Every row gives one point. Each copy is the shape, with its points in the same order, stretched, turned, moved and blurred by noise. Is it also mirrored, or only turned?
In the rows, 128 means zero.

Shape (7 x 3)
[[152 180 170]
 [144 193 105]
 [102 142 159]
 [144 121  79]
 [114 114 135]
 [151 111  84]
 [ 76 137 112]]
Copy 1 (7 x 3)
[[171 192  89]
 [197 121  84]
 [110 145  80]
 [154 102 141]
 [112 124 106]
 [145 108 148]
 [114  92  80]]
Copy 1 is: only turned
Copy 2 (7 x 3)
[[200  88 167]
 [210 124 149]
 [143  92 102]
 [138 177 144]
 [124 120 111]
 [136 175 153]
 [135 124  74]]
Copy 2 is: mirrored

Shape (9 x 4)
[[142  99 107 114]
 [171  73 146  97]
 [109 120 151 135]
 [115  81 121 131]
 [102 149 173 165]
 [195 135 117  94]
 [ 83 180 119 130]
 [203 160 133 132]
 [ 91  86 121  92]]
Copy 1 (9 x 4)
[[126 109 116 145]
 [ 59  89  96 162]
 [101 143 105 126]
 [127 130  77 151]
 [ 85 181 126 127]
 [ 84  73 179 135]
 [157 146 166  69]
 [ 67 119 203 157]
 [134 105  77 110]]
Copy 1 is: only turned
Copy 2 (9 x 4)
[[141 110 130 141]
 [138 151 136 183]
 [127 141 136 103]
 [106 104 143 143]
 [124 159 120  67]
 [196 153  98 148]
 [171 116 132  59]
 [194 178  67 121]
 [125 103 187 142]]
Copy 2 is: only turned

Shape (11 x 8)
[[140  92 103  92 136 123 115 142]
 [168 164 144 117  85 136 104 159]
 [108 130 149  91 163 117  91 120]
 [ 98 132 190 125 155 150 159 165]
 [169 139 106 141  81 165 101  95]
 [156 153 133  95 122  85  72 144]
 [165  87 180 168  82 135 112  89]
 [134 155 124 108 116 155  70 185]
 [135 141 187 172 163 116 142 185]
 [125 110 146 133 151  80 132 140]
 [101 129 130 140  77 138 105 105]]
Copy 1 (11 x 8)
[[ 81 130 127 200 162 151 138 105]
 [152 135  79 123  96 114 162  57]
 [103 189 126 180 110 123 144 154]
 [146 154  89 144 125  62 116 171]
 [140  59 107  88 129 163 157 104]
 [130 199 131 169  96 130 172  71]
 [167  66 158 117 103 102 141 139]
 [127 148  54 161  75 154 113  89]
 [205 184 110 154 122  65 112 159]
 [136 179 165 172 150  91 135 139]
 [129  94 129  84 113 127 121 132]]
Copy 1 is: mirrored
Copy 2 (11 x 8)
[[119 134  97 101 108 168 127 140]
 [121 180 160 101 186 102 147 130]
 [148 145  67 158 130 163 146  85]
 [116  88 145 171 171 186 149 106]
 [184 164 182  78  98  69 147 125]
 [117 189  68 127 169 121 127 109]
 [182  82 135  86 130  41 127  82]
 [149 194 130 113 188 143 147 165]
 [111  72 108 201 192 140 127 137]
 [111 101  70 167 152 152  92 103]
 [206 148 152  98 141 108 102  85]]
Copy 2 is: only turned

Shape (17 x 11)
[[116 105 128 120  97  97 142 130 101 111 141]
 [146 141 104 150 142 128 129  86 138 116 122]
 [129 117 134 134 152 127 135 134 130 141 182]
 [139  93 118 132 134 120 121  79  93 109 114]
 [146 102 168 147 134 137 119  77 128 129 173]
 [111 100 105  83 158 128 140 125 125 111 115]
 [110 117 102 149 140 133 140 136  99 101 136]
 [139 125 185 108 153 132 141 137 131 128 115]
 [131 109 111 138 147 122 138 139 133 142 117]
 [128 123 109 112 154 138 127 118  99 143 111]
 [146 247 129 136 103 134 129 134 102 137 116]
 [142 141 140 118 121 138 126 139 106 115 154]
 [157  94 108 145 115 130 137 109  94 120 134]
 [123 105 108 127  74 133 105 110 111 123 157]
 [ 94 128 156 144 134 112  88 133  98 130 114]
 [143 219 135 147 145  89  86 134 103 148 137]
 [153 130 150 100 134 135 101 142 131 104 126]]
Copy 1 (17 x 11)
[[168 156 135 116 119 145 152 113 178 123 134]
 [117 162 148 115 149 151 142 154  95 107 115]
 [138 123 148 124 125 145 113 100 122 134  99]
 [153 184 141 114 140 190 140 141 125  80 138]
 [137 150 169  83 134 187  95  93 128 110 103]
 [130 178  87 143 138 125 128 137 106 105 137]
 [159 133 122 132 149 169 162 139 126 121 103]
 [ 81 128 127 111 154 127  84  95 130  77 118]
 [123 125 112 124 116 127 138 138 116 108 114]
 [137 155 125 138 143 148 125 153 104  92 152]
 [100 120 195 139 188 115 132 168 137 118 167]
 [122 134 146 126 146 157 125 119 140 133 127]
 [152 150 144 106 120 197 167 127 124 112 130]
 [175 156 130 103 103 163 146 147 170 170 141]
 [148 123 136 132 138 138  96 154 179  94 120]
 [105 125 204 170 158 113  99 172 152 103 142]
 [ 74 146 113 135 140 140 101 135 138 124 122]]
Copy 1 is: mirrored
Copy 2 (17 x 11)
[[159 125  95 114 138 124 172 134 129 123 100]
 [123 174 125 160 157 138 154 142 108 156 139]
 [142  92 144 135 133 135  97 144 113 115  86]
 [129 155 117 146 172 169 181 146 157 130 153]
 [130 115 138 163 167 112 113 150 155  98 107]
 [102 111 117 109 127 166 156 119  82 141 155]
 [146 135  97 150 155 173 150 133 102 121 119]
 [125 105 118  92 147 105 107  87 140 136 146]
 [122 130 146 129 138 166 148 100 111 143 118]
 [123 153 143 121 122 178 129 131 131 146 154]
 [181 238 104 111  98  69  74 156 143 208 140]
 [140 138 104 114 142 124  98 152 132 129 117]
 [131 169 133 142 179 173 161 146 145 104 128]
 [120 162 114 151 132 142 151 164 137 122  81]
 [148 115 103 126 120 141 140 116 179 181  94]
 [178 164 117 103 106  98  94 177 177 249  94]
 [ 99 130 101  92 154 130 113 140 141 168 133]]
Copy 2 is: only turned
